Rows are points. Before rounding, the points of a table are all equally far from one centre. They may lie mostly on one side of it. Write the centre, to within rounding.

Points (6 x 2)
9  4
-12  -60
-42  -37
-21  7
17  -3
25  -26
Centre: -9  -25

Points (14 x 8)
22  -24  -39  0  -36  -24  21  15
6  5  -26  -28  -51  -43  20  -16
22  -13  -19  -20  -4  -21  56  0
-20  -14  6  -3  -23  17  8  -4
15  0  -21  -33  -51  5  -21  16
11  -17  -24  -60  -34  -19  43  3
36  -23  -18  -19  -12  -23  -22  14
0  -30  -5  -30  -40  -36  46  -7
26  -20  9  -45  -42  0  55  4
16  -32  -12  -49  -54  4  10  -26
18  21  -11  10  -14  1  33  -3
-13  20  -12  -38  -53  2  15  -3
11  -35  -3  -2  -8  2  -16  0
12  -16  -21  -41  14  1  11  15
Centre: 18  -8  -4  -25  -27  -9  14  -1

Points (21 x 14)
-1  11  17  -2  -58  28  -20  -18  5  -15  48  21  -6  -6
-2  1  -19  19  -7  -33  -13  5  -6  12  36  5  -31  35
2  -19  -24  -17  -33  23  40  -3  -5  -5  36  -16  13  -19
12  -15  26  -10  9  4  -29  0  -21  -3  53  -1  -12  -26
-2  6  60  -47  -32  -1  -11  -1  8  -12  20  3  -14  24
37  -22  -7  -1  -19  3  38  -1  10  -15  11  -3  -21  36
8  -16  53  -21  -15  26  16  -19  -16  21  22  2  -5  5
-44  -17  42  9  -27  18  -3  3  -2  -15  12  -28  -6  24
-14  -25  36  5  -20  11  22  -10  17  12  17  -3  -7  46
10  8  -5  -31  -50  42  18  2  -3  3  38  5  1  -18
-22  14  5  -46  6  -13  -39  -9  -12  5  14  8  -38  4
-27  -6  35  -5  -4  21  17  -2  -2  -4  28  50  -15  26
-9  -25  -22  -13  -5  6  16  40  -3  8  14  0  -37  -9
-12  -3  37  3  -44  -12  22  -1  -2  -7  33  0  36  25
-5  -34  8  27  16  2  -1  33  -5  -13  24  7  -13  11
-10  -2  9  -36  -52  29  12  39  -11  -19  25  14  18  39
23  9  15  -15  -11  -7  37  -1  -35  -23  30  -4  -34  -17
43  13  -2  -36  -34  24  -13  -5  9  -22  40  22  -10  4
22  -27  21  -55  -17  13  -17  -6  -36  15  30  -9  7  36
-6  5  29  -30  -9  -20  4  -4  -38  -8  48  -31  -10  -21
-20  -23  1  -17  -27  36  2  -15  -26  -28  18  40  -9  -27
Centre: -6  -7  1  -18  -18  4  -2  -2  -14  -14  23  2  -6  15

Points (29 x 24)
0  -33  16  -24  -26  -14  -14  4  -40  27  -26  43  -6  -15  6  32  0  -22  -34  -37  33  17  -1  -8
5  -11  -1  -24  2  -14  4  -2  16  59  -18  58  8  12  3  -31  -22  -6  -9  10  16  -7  -19  8
-15  -4  23  -60  6  1  25  -4  -19  25  -35  37  -14  -28  25  14  -3  4  -35  -16  39  -6  -21  -4
28  -49  9  -14  0  3  -50  -35  9  -5  -27  24  15  18  -2  12  -34  -8  -26  -9  26  29  7  -19
35  -31  1  -16  -22  17  34  -34  -22  32  -7  -3  -52  -5  1  31  -8  7  -12  4  23  39  -23  -22
24  -3  13  12  26  25  -23  -25  -29  14  -39  30  7  7  -10  -20  -22  9  -7  -38  23  6  7  -25
10  -45  7  -34  4  -20  -30  15  -24  45  -22  4  -1  -22  22  28  3  -27  -15  13  0  -25  -8  0
19  -15  13  -42  -1  16  20  2  -12  42  -31  -25  25  -12  -27  22  -26  -2  -35  24  15  -2  -15  -20
22  -36  25  -39  19  -3  -4  -38  0  42  -10  32  -17  22  -4  14  -6  16  -3  11  29  -20  16  -34
44  -51  29  -18  19  20  11  -40  -4  7  -5  12  28  3  7  -27  -2  1  -1  10  56  -6  -19  -39
47  -35  32  -24  -9  4  -14  -4  -39  19  24  23  12  -9  24  13  8  -33  14  -29  19  -15  -26  -20
15  -12  -6  -34  36  38  13  -22  27  33  13  31  -19  6  -11  -28  -2  -7  -16  13  40  30  -53  3
15  5  4  -24  1  1  -14  -5  9  12  -46  19  4  -29  -5  3  -10  11  -21  -9  11  -3  19  -57
9  -3  55  -29  26  1  -9  -9  -13  27  -11  20  -4  4  8  -34  -10  -50  -26  -5  32  33  0  -40
18  -2  5  -43  9  -15  5  -30  -15  34  -5  31  -2  17  14  0  -17  -10  -53  -32  10  -28  -3  15
43  -36  -16  -30  9  -5  28  4  -51  30  9  18  -21  -2  10  -11  -13  -24  -15  14  31  12  3  -50
15  -29  -10  -17  -8  3  -34  -22  -17  1  -18  23  13  12  -1  -13  -37  -13  3  -28  42  -24  -32  -53
-3  -5  43  -42  29  9  16  6  5  30  -42  14  -8  -33  -6  21  -9  -27  4  19  8  17  -16  -24
26  7  12  -27  -3  -3  25  -45  -32  26  -26  -13  3  19  -10  14  -6  -19  -26  -39  41  10  0  -17
3  -54  -3  -28  13  -38  -35  -4  -5  39  -7  16  6  -23  32  -23  -20  -2  -23  -11  41  26  -19  -7
-8  -2  -4  -53  22  7  -13  0  38  36  -21  20  -50  10  22  1  -2  12  -17  -10  16  3  -11  -2
19  -23  -23  -25  -11  -4  -7  -43  -52  15  -13  30  14  21  3  -29  5  -1  -5  22  31  12  -25  -32
51  -23  -2  -23  11  37  25  21  -14  4  8  22  33  -18  21  -5  -35  -8  -31  10  1  4  -5  -34
13  -4  -24  22  -19  41  4  6  -11  31  21  33  19  -19  24  1  2  -22  4  -20  15  12  -40  -4
17  -9  10  -17  31  -12  -9  -22  -16  31  -45  16  11  -37  17  0  -25  -25  2  -41  31  -11  -47  -18
28  -35  -29  -48  21  0  -42  -8  -4  25  20  31  7  -1  3  0  -24  18  -4  -8  26  18  -6  15
28  -18  2  -18  -19  -37  13  -7  7  44  -35  -3  6  -22  -7  8  6  -47  -8  -18  31  -4  -10  -1
-24  -43  15  -7  8  18  -21  -4  40  -7  -24  26  -4  -6  6  -19  -18  -5  -30  3  45  -12  -14  -35
24  -5  -20  -24  13  -5  -20  6  24  25  -30  11  7  13  38  13  -30  -42  -43  -1  24  20  -55  -5
Centre: 15  -25  2  -22  4  19  -2  -13  -6  21  -10  11  -6  -4  11  -1  -6  -16  -17  -5  20  10  -18  -13

Points (30 x 24)
-7  29  13  30  -7  20  7  27  19  15  2  -35  12  -2  -9  -7  7  3  -36  -4  -27  28  19  7
-3  43  -13  5  13  -1  9  0  0  -5  18  21  42  -10  -16  5  5  16  0  -12  1  30  29  4
-5  4  23  16  12  10  13  -3  9  3  11  -24  6  27  5  -32  -12  31  -29  -13  -25  26  10  32
4  9  10  8  6  -10  16  20  20  -12  25  4  2  17  -16  -53  -8  37  -24  -17  -16  15  38  5
-46  24  13  27  -2  17  25  -5  3  0  23  8  18  -6  17  -20  2  5  -10  -26  8  15  4  13
8  14  2  11  24  -13  8  38  14  1  21  10  35  -19  -15  -19  8  28  -14  -23  -9  20  4  31
-16  -4  -2  8  32  20  -15  18  9  4  25  2  11  2  -27  6  0  19  -35  -23  -24  53  -4  14
0  24  -15  10  8  -1  13  -8  40  16  -1  3  2  18  -5  17  20  18  -2  -13  -5  8  15  15
-8  24  20  31  7  -18  -14  34  24  11  21  13  32  32  -41  -34  10  13  -6  5  -15  41  27  -5
-5  19  48  43  10  -9  5  15  14  -16  31  -1  4  11  -26  -18  6  16  -33  -19  -23  36  4  7
-8  -7  22  25  15  -8  -10  24  -7  33  28  14  -6  18  -33  -15  -6  21  -15  -17  -2  30  -13  11
-18  7  -24  16  5  -5  -13  9  6  -18  24  -20  19  18  -33  -20  20  16  -3  -9  -9  19  49  14
-2  1  14  9  -28  -2  -11  8  12  -31  23  -13  -4  17  14  9  -6  6  1  -20  -27  34  11  3
-19  18  -14  14  18  8  9  36  30  -16  -5  23  -26  23  -25  -1  -2  34  -7  -21  -12  22  9  4
11  32  24  9  7  29  -5  15  18  -10  24  10  17  12  -9  -44  6  19  -11  -6  -20  1  0  6
-22  33  15  29  -4  -4  14  -14  44  -14  -4  -16  11  3  -34  -33  -8  13  -15  -20  -1  27  6  38
-1  21  28  34  12  16  8  37  34  -9  41  7  6  27  3  -16  -19  16  -23  -11  -4  23  -4  30
2  15  8  14  18  -5  -24  -14  23  -14  -6  -14  -9  25  -10  6  -22  31  -11  -15  -16  40  -9  3
-19  10  5  8  -4  -3  -22  19  -10  -3  35  -11  24  -15  -31  -40  9  32  -10  -28  -18  23  7  22
-20  22  21  25  22  -10  -24  28  28  -12  3  19  11  -10  -11  -10  -10  32  16  -27  -37  23  5  8
-14  30  7  9  33  -8  7  11  53  -22  24  6  2  3  -8  -27  14  19  -25  -41  -1  42  2  22
-9  -8  16  15  3  7  -9  20  22  -13  21  -13  -6  1  0  -13  -21  20  -42  -53  -22  38  13  17
-7  15  -2  6  16  -31  13  11  26  16  18  -6  8  -28  -11  -33  8  15  -20  -18  -13  29  3  -13
-36  16  20  2  -9  -5  20  21  8  -9  21  17  0  14  -13  -24  -1  17  -12  -40  -24  -5  32  25
-1  32  32  33  20  1  -4  14  15  6  12  13  -15  25  -17  -3  5  53  -17  -19  -8  32  2  14
-7  24  13  19  -8  -22  -8  10  -4  -36  22  21  17  27  19  4  7  16  11  -26  0  30  16  11
-14  27  -25  -6  -5  -6  -42  20  11  -13  15  19  -2  6  -22  -28  -18  31  0  1  -17  23  -9  3
-26  -11  4  0  -3  -2  31  25  11  -2  29  -3  11  -4  3  -27  9  18  -20  -2  5  60  7  3
-19  24  21  9  -19  7  -27  21  -7  -16  28  22  -4  3  12  -10  -15  -9  -34  -19  -24  6  16  9
-11  40  24  17  -4  -3  7  9  0  -14  15  12  40  11  -24  -13  -8  -7  -34  -2  -1  23  -24  8
Centre: -17  19  5  13  0  -3  -9  14  17  -1  10  6  8  12  -10  -16  -4  8  -14  -13  -3  33  13  13

Points (31 x 24)
-29  30  -29  -18  -19  8  -19  10  45  -7  15  0  -3  -5  -35  -2  -7  -24  -11  -16  -6  -17  -30  -17
-10  -14  -2  -22  -7  -11  -48  13  30  -9  25  34  15  8  -20  9  11  -1  4  -15  4  11  -41  18
-2  8  14  -17  -12  10  -54  28  45  -4  -7  -3  7  5  -21  -10  -16  -24  -17  -17  -12  15  -21  -19
13  49  4  -10  -11  -26  -42  38  30  -3  6  5  3  4  -13  -10  9  7  -12  -9  3  -13  -49  16
-14  6  10  -7  8  10  -24  9  60  6  -7  -17  -11  2  -19  -10  -15  -15  -1  -22  9  -2  -29  -5
0  23  -8  -10  -30  17  -39  25  23  7  10  -14  7  3  -20  -1  21  -24  -1  -4  4  12  -43  -2
-26  10  20  -1  -3  6  -37  26  28  -19  11  -7  -15  11  -24  -8  4  -20  -27  -11  5  3  -26  -26
-25  31  24  -14  5  17  -27  -6  46  -9  15  -12  -9  -2  4  -4  -7  -28  -15  -9  -3  -2  -23  -24
-31  25  30  -22  -14  3  -34  40  26  3  3  1  20  -20  1  -16  -17  -29  21  -19  14  -16  -31  1
-5  9  16  -19  -1  19  -27  24  35  -23  10  -27  9  -6  -6  -32  -8  -14  -7  -13  -5  17  -22  -22
-23  28  6  1  -9  25  -28  13  42  5  9  8  8  -15  -9  -17  -10  -13  -25  -19  14  -11  -22  -9
-19  37  -2  -19  8  17  -25  31  39  19  7  9  -5  -16  4  24  -17  -24  -6  -20  12  -5  -24  -6
-18  10  -4  -9  -17  -2  -31  18  51  -2  29  7  0  1  -40  29  -4  8  3  -16  7  -15  -38  -9
-13  31  4  -14  -8  4  -31  33  43  -13  26  -1  12  -4  -7  -10  -40  -8  -24  -7  -1  -14  -40  -3
-31  31  17  -14  -10  14  -32  19  35  -14  36  19  -9  -20  -19  10  -19  -19  12  -36  3  -9  -27  -12
1  29  0  -20  -27  11  -45  28  45  4  7  -23  -10  8  -6  -18  -5  12  -12  -14  -29  -5  -22  -19
-10  24  13  -21  -13  18  -27  32  25  4  17  -10  17  -3  -20  24  10  0  -18  -16  -3  -2  -36  -30
-29  20  15  4  -1  16  -50  30  29  -1  1  19  6  4  -2  -8  -11  -16  -17  -12  3  -15  -27  -16
-14  0  33  -19  -9  -8  -35  11  58  17  19  6  -2  3  5  -32  -8  -6  -16  -3  15  14  -1  -20
-27  4  8  -8  -5  26  -43  3  11  4  5  -8  16  -18  -25  19  6  -11  3  -10  -2  10  -35  -5
-38  22  14  -17  -16  12  -46  37  7  -2  -6  -11  11  -12  -22  0  -17  -18  -10  -21  3  10  -17  -20
-2  28  22  -21  -13  11  -26  15  37  -6  17  -2  38  -11  -11  -22  -17  -5  -11  -34  -3  4  -34  -8
-14  26  14  -19  -29  9  -15  9  57  7  23  14  5  7  -10  -12  -6  -43  -9  -14  -16  -12  -40  -4
-26  11  4  -15  -14  1  -16  53  38  -6  18  -2  -2  11  -9  -10  -22  -6  -35  -11  -6  -12  -30  -19
-33  25  16  -11  -26  13  -25  32  38  21  -4  -16  6  -13  -8  -2  -15  -6  -13  10  -19  17  -20  -24
-34  23  1  -5  -4  7  -41  8  37  -11  23  -11  -12  13  -18  -14  -23  -27  -10  10  -7  -2  -34  -13
-34  27  20  -14  -11  20  -41  9  26  21  -4  1  -13  14  -5  -6  -13  12  -14  1  15  2  -1  -14
-13  24  18  11  -16  33  -44  22  17  10  13  -20  7  16  -4  -2  -10  -19  19  1  -9  -12  -24  -11
-1  45  -7  -17  -37  -7  -34  21  28  -12  26  -14  32  7  -19  9  -23  -18  -23  -7  -9  20  -24  7
-29  11  16  -11  -6  9  -39  15  30  -1  21  24  -12  1  -18  -19  -40  -19  0  -15  4  4  -23  -32
-7  2  6  -4  -4  15  -38  20  36  1  9  -7  16  0  0  15  -30  -28  -31  -13  -18  -8  -34  -3
Centre: -1  13  8  -17  -14  -21  -14  14  12  -2  13  6  -1  -5  -6  0  -6  -9  7  -2  -13  -7  2  2

Points (28 x 24)
12  2  -7  3  -42  5  -20  10  26  0  -10  19  -8  -11  -11  -13  -7  -9  20  26  -8  5  0  -8
26  22  2  24  -46  26  6  -1  38  28  6  21  38  1  2  -25  -7  -12  18  13  -8  -16  -3  -1
34  8  18  -18  -14  55  -12  -20  38  13  32  16  7  -19  -18  20  30  -17  -30  -6  -7  11  7  -7
-15  8  -8  20  -40  54  -8  22  26  -14  28  54  27  7  -9  -3  18  -18  8  3  -7  11  -9  16
4  2  8  14  -38  11  -17  -6  32  -5  -3  10  -11  6  -49  21  8  -6  -37  -2  -34  -42  -21  -13
14  41  -14  9  -18  43  1  7  21  1  15  53  42  1  -9  -18  35  -2  8  11  -24  -13  -3  -22
-5  18  -4  14  -37  1  0  -5  17  25  46  20  9  -22  -27  -22  27  -8  12  -15  -12  27  12  38
10  15  9  -3  -18  31  -43  -5  48  50  20  21  -11  -3  -4  25  6  -4  -16  -24  -34  17  11  19
-21  9  -6  -9  -33  51  5  -30  41  3  -7  24  20  -48  -8  -5  24  5  -23  -34  -24  -10  -38  20
4  10  -2  -14  -27  30  27  17  59  19  4  12  22  0  -27  -28  21  2  -20  -11  -7  -3  4  -13
4  23  -8  5  -42  2  23  17  11  4  19  17  3  -1  -14  -5  40  -23  8  -1  -44  16  -19  -34
-1  -8  -12  14  -9  28  -1  -16  29  23  31  33  11  -7  -42  5  60  -16  20  -2  14  -23  -6  1
15  14  -1  37  -42  19  18  -3  37  1  -7  24  19  -28  -28  10  18  -10  -36  0  4  9  2  8
28  0  4  13  1  49  -7  -4  26  -12  13  44  30  -12  -34  4  20  -30  19  11  -9  5  -5  -4
9  11  -2  37  -30  31  18  7  21  -10  45  38  17  14  4  1  24  -19  -6  3  -16  27  30  -13
23  21  -4  11  -48  18  7  -14  45  6  31  14  12  8  9  14  51  -8  15  -4  -29  18  -17  15
40  27  8  41  -41  57  9  -7  21  8  -3  17  -6  30  -13  -13  -3  -7  1  -7  -27  19  -19  18
12  -27  32  1  -35  23  -10  -1  55  14  -18  31  14  -9  -17  8  -4  4  -17  0  -23  1  1  -4
33  22  -1  -7  -41  6  18  6  36  -3  -10  39  -7  -5  9  -41  40  -25  -29  -22  -34  -8  -14  -22
31  13  -19  28  -14  32  1  1  52  7  -11  21  -12  -14  18  -3  29  -30  26  -14  -6  13  -2  -10
28  18  12  5  -32  2  27  -16  45  10  20  35  7  8  -10  -10  35  1  14  -14  -42  -18  25  7
23  -4  -8  5  -17  -2  21  5  42  -4  -3  23  3  7  10  4  -13  19  26  4  -12  20  -25  -13
36  40  17  -1  -6  26  3  0  34  25  -3  15  7  -24  -24  -3  27  -30  11  -24  -16  11  -19  -21
-21  30  -14  21  -14  30  24  19  21  41  7  18  44  -10  -25  -13  1  19  0  11  -11  7  -12  18
34  2  -9  15  -33  17  -19  -11  33  47  12  35  32  34  11  -8  12  10  20  -28  -19  -6  -25  -12
25  29  21  -10  -33  49  0  -6  47  -4  22  13  19  12  -7  16  22  -11  14  0  -27  -21  -25  -5
-8  16  28  0  -30  20  8  -3  23  -11  9  36  -6  -6  -20  15  36  4  21  -13  -17  24  13  21
-28  38  9  28  -32  7  28  -12  33  28  8  22  24  -9  -28  -14  32  0  -7  -21  -18  4  8  39
Centre: -1  0  3  18  5  20  0  -10  7  14  18  21  -3  1  10  -14  14  -7  -22  -10  -22  -11  -22  9

Points (31 x 24)
46  8  25  15  -7  -31  1  13  -37  4  -5  -34  -22  6  11  0  -28  23  -1  -8  -32  -8  33  -33
25  -19  3  1  26  -14  31  34  -6  -9  22  19  0  -6  7  3  -43  19  -3  -9  2  -28  5  -28
24  -11  26  -3  19  7  25  1  -11  20  17  -17  -23  -32  4  25  -29  21  -1  -8  -21  -16  -6  -16
60  -24  -5  -17  -14  6  0  35  13  19  18  -36  -36  -8  -14  12  4  0  22  -13  -2  -8  -2  -9
16  11  -4  20  2  -42  22  18  10  21  -8  -9  -40  13  13  14  -24  8  0  3  -8  -10  24  -25
33  -41  27  14  -20  -10  3  22  18  34  -7  -6  11  -2  18  -18  -6  17  31  0  -12  -5  15  -38
25  24  22  4  -4  -6  12  -4  40  21  23  -3  3  -9  -25  5  2  17  0  -24  -26  -6  19  6
36  -15  35  13  26  -9  30  14  24  -3  2  -20  -33  -3  -13  2  -23  19  13  -11  3  -24  10  8
9  -28  14  42  3  -13  30  3  -3  5  1  -21  -3  22  -18  -4  -38  4  -8  -19  14  -5  29  -14
27  1  2  22  5  6  22  22  11  16  15  -3  -28  -12  2  17  -39  2  -9  5  11  -27  -8  -12
8  -41  35  6  -5  -5  24  21  -6  19  -2  -4  -14  6  -23  14  -27  11  9  18  2  -14  0  -11
4  6  13  -7  6  -22  34  12  22  -6  10  3  -5  0  -20  3  -23  11  3  21  -3  -8  23  13
10  -3  2  29  4  -17  19  -29  -7  22  -2  -10  -16  9  4  -23  -20  2  14  6  0  -30  -1  -6
6  -8  27  -4  33  -31  30  -3  17  24  -20  14  6  -6  -17  7  -25  13  7  -6  -11  -2  6  -9
28  -26  10  -20  -2  -16  20  25  2  19  20  -34  -15  -16  21  5  -6  22  23  13  -14  -34  8  -26
35  16  17  14  30  -1  27  24  -4  1  5  4  14  6  -16  -8  -10  34  18  -10  -18  -25  24  26
25  1  36  0  6  -27  6  3  15  1  -5  -10  28  -12  18  2  -51  11  9  7  -18  -33  8  -5
45  -6  6  30  -10  -10  25  35  9  27  0  -31  -27  -10  -3  -9  -41  1  9  -8  0  -25  7  17
4  -23  1  12  36  -20  26  15  5  13  9  -15  -23  3  -2  -5  -13  13  -4  25  -11  -27  5  -12
21  -31  -7  25  12  -38  0  27  1  25  29  -18  -9  -17  6  0  -48  35  13  -10  -15  -4  1  -15
25  -19  30  21  -3  -28  30  31  10  34  6  18  -15  15  -3  11  -22  26  8  -9  5  -25  15  -5
28  -15  1  -7  -10  -30  3  29  5  9  19  -36  -16  5  19  0  -28  27  31  22  4  -1  21  -24
33  -19  14  18  -2  -16  5  15  -4  9  3  -38  -26  9  11  -3  -54  11  -2  7  27  -15  1  -9
23  -22  19  -21  7  -21  12  33  18  -13  23  -34  -27  -3  1  9  -31  9  22  -16  7  15  38  -9
9  -20  37  4  -3  -4  34  17  17  -16  16  -11  -17  1  4  -2  -35  -12  -8  4  -26  -20  -1  0
45  -18  -2  1  16  -8  27  41  19  12  3  -1  -14  -16  -11  -17  -46  27  4  -24  9  13  4  -15
27  -18  11  -11  15  3  30  5  -7  4  -17  -31  5  -6  -4  -15  2  39  -3  25  5  -2  5  6
20  -12  29  -8  24  -36  -1  31  25  -22  16  6  -1  -21  0  9  -10  22  15  -18  20  15  3  -17
7  7  5  19  -6  -11  0  11  24  21  -18  -21  -21  -20  40  -7  -18  -12  4  -4  16  -10  5  20
36  -32  21  5  38  -7  28  17  13  7  2  13  -13  3  -5  26  -12  9  19  0  3  -27  21  -14
31  -35  29  18  8  -36  18  28  15  -14  11  5  -17  -29  2  -23  -1  5  -8  4  -30  0  1  9
Centre: 27  -12  2  1  0  -13  -5  17  -5  4  -2  -9  1  1  3  0  -8  3  2  -21  -11  -5  9  -2
